Rows are points. The points of each table are mixes of a few directions, plus a little noise. Count the directions of each table, and those that both share. Where both have some left over, give the other angles between the two spaces (their principal angles), to ten degrees, smallest first.
(in the rows, 128 means zero)

First (7 x 2):
[[140 123]
 [ 35 169]
 [124 130]
 [112 134]
 [138 123]
 [142 121]
 [204  94]]
Second (4 x 2):
[[ 73 152]
 [139 124]
 [198  97]
 [105 139]]
Directions: first 1, second 1, shared 1

First (7 x 4):
[[120 135 125 133]
 [141 117 133 121]
 [ 73 178 103 158]
 [126 131 128 129]
 [170  90 147 106]
 [205  57 163  86]
 [ 61 190  97 164]]
Second (6 x 4):
[[191  89 100 138]
 [132 154 154  53]
 [ 98  99 198 122]
 [ 83 188  87 148]
 [149 113  97 162]
 [115 124 130 146]]
Directions: first 1, second 3, shared 1

First (9 x 8):
[[131 120 110  92 161 126 139 126]
 [122 153  69  96 154  91 146 121]
 [136  92 163 105 155 163 127 131]
 [ 91 164 103 140 152  69 134 136]
 [116 190 113 225  32  83 110 128]
 [131 104 129  82 175 141 136 128]
 [182  73 143  77 124 204 132 115]
 [129  94 166 109 156 159 125 132]
 [115 161 159 227  43 113 103 133]]
Second (7 x 8):
[[122 155  49  72 172  82 155 120]
 [169  83 143  91 123 191 130 118]
 [172 118 100 104  96 161 135 111]
 [138 107 175 155 102 164 114 130]
 [137 132  88  92 143 120 142 120]
 [ 46 148 221 226 144  81  99 162]
 [109 153 122 156 116  98 125 132]]
Directions: first 3, second 3, shared 3

First (9 x 11):
[[ 94 162 153 124 159  95 151 116  65 136  57]
 [117 143 149 133 147 139 140 102 137 111 158]
 [196 151 153 137  46 156  71  98 178 150 176]
 [177 167 133 102 117 112  77 102 151 118 159]
 [101 126 127  94 201 108 151 140  96 102 123]
 [170 169 142 173 105 170  98  71 180 116 167]
 [ 34  96 122  89 148  62 192 161  76 132 103]
 [121  80  57 166 119 135 136 172 145 130  92]
 [141  58 117 133 111 174 138 191 123 156 115]]
Second (9 x 11):
[[ 67  81 169  80 119 123 181 139 134 126 224]
 [122  91 132 118 127 158 142 135 168 113 210]
 [198 165  81 181 139 151  72 119 143 122  59]
 [ 84 105 158  94 121 114 163 134 118 132 172]
 [ 75 120 163  90 120  94 165 132  93 141 138]
 [201 135  79 178 139 179  77 123 180 107 124]
 [168 180 101 162 134 111  88 118  99 138  18]
 [110 109 141 113 125 132 146 133 137 125 168]
 [128 168 127 133 129  91 118 122  81 146  39]]
Directions: first 6, second 2, shared 2

First (9 x 14):
[[119 123 139 118 126 141 108 126 109  93 129 112 136 128]
 [129 149 130 111 124 129 133 123 136 139 119 108 114 136]
 [128 158 131  99 121 133 133 122 138 139 116  95 107 141]
 [135 149 123 116 124 123 145 124 146 159 119 119 110 135]
 [116 123 143 113 127 144 101 126 103  78 129 103 139 130]
 [145  55  99 229 147  90 155 152 142 175 160 249 166  93]
 [134 105 120 161 134 116 138 135 134 143 139 166 140 118]
 [132 165 129  96 120 131 137 119 142 147 112  94 102 144]
 [114 120 143 116 129 143 100 126 103  78 131 106 140 129]]
Second (8 x 14):
[[116 120 126 147 132 125 110 158 119  89 139 131 130 109]
 [119 122 127 142 131 126 114 151 121  98 137 131 130 114]
 [124 125 127 134 129 127 122 138 125 115 131 129 129 122]
 [159 149 132  78 118 137 175  50 151 233  98 119 122 178]
 [143 138 130 103 123 132 151  90 140 179 113 124 125 153]
 [116 120 126 147 132 125 110 157 119  89 139 132 130 109]
 [105 112 125 165 136 121  93 186 111  50 150 135 132  91]
 [140 137 130 107 124 132 147  96 138 171 116 124 126 149]]
Directions: first 2, second 1, shared 0; angles 40

First (11 x 20):
[[116 106 102 154 170 147 148 153 143 127 150 142 103 111 145 162 139 107
  149 108]
 [ 71 185 140  67  85 135 126  85  95 145  73 129 146 128 134  60 114 138
   43 135]
 [186 110 113 169 145 120 151 126 105 130  93 144 116 126 104 200 104 118
  171 120]
 [120 151 184  91  90 105 135 123 129 119 130  94 143 132  90  91  99 160
   75 155]
 [199  95  88 182 149 124 112 127 117 130 114 153 125 141 134 192 140 109
  215 115]
 [145 118 151 130 120 113 121 140 145 117 156 109 134 135 112 124 127 141
  138 141]
 [ 87 181 157  57  58 118  80  84 114 136 105 110 171 151 137  22 136 155
   61 153]
 [110 149 129 111 119 133 143 112 108 137  94 134 127 121 124 120 112 128
   94 126]
 [149 121 128 142 134 123 137 130 123 127 121 130 124 127 116 152 118 127
  141 127]
 [132  84 101 166 173 141 116 168 170 117 195 133 112 125 158 153 168 110
  188 113]
 [ 92 109 113 138 165 149 139 160 159 123 176 131 107 112 153 132 150 114
  132 114]]
Second (9 x 20):
[[189  91 145 146 106  97  51 144 174 106 206 100 161 169 133 102 174 148
  208 152]
 [179  98 139 145 113 105  71 140 159 112 181 109 151 159 130 116 161 141
  191 146]
 [159 117 124 143 127 120 115 129 128 125 131 129 133 137 125 142 133 128
  159 131]
 [ 71 147 140  98 126 140 140 132 137 128 139 120 124 115 137  90 128 132
   75 128]
 [ 74 146 140  98 127 139 140 133 137 128 142 119 125 117 136  89 129 133
   77 130]
 [100 145 121 119 137 142 163 120 108 138  94 139 114 110 126 138 108 119
   92 117]
 [162 139  82 166 160 145 203  98  53 154   7 180  93 100 104 234  68  95
  130  96]
 [ 97 134 143 106 121 130 118 135 148 123 158 114 133 129 137  89 140 136
  105 134]
 [123 137 117 131 137 136 154 121 108 136  95 142 116 116 124 149 111 120
  115 118]]
Directions: first 4, second 2, shared 2
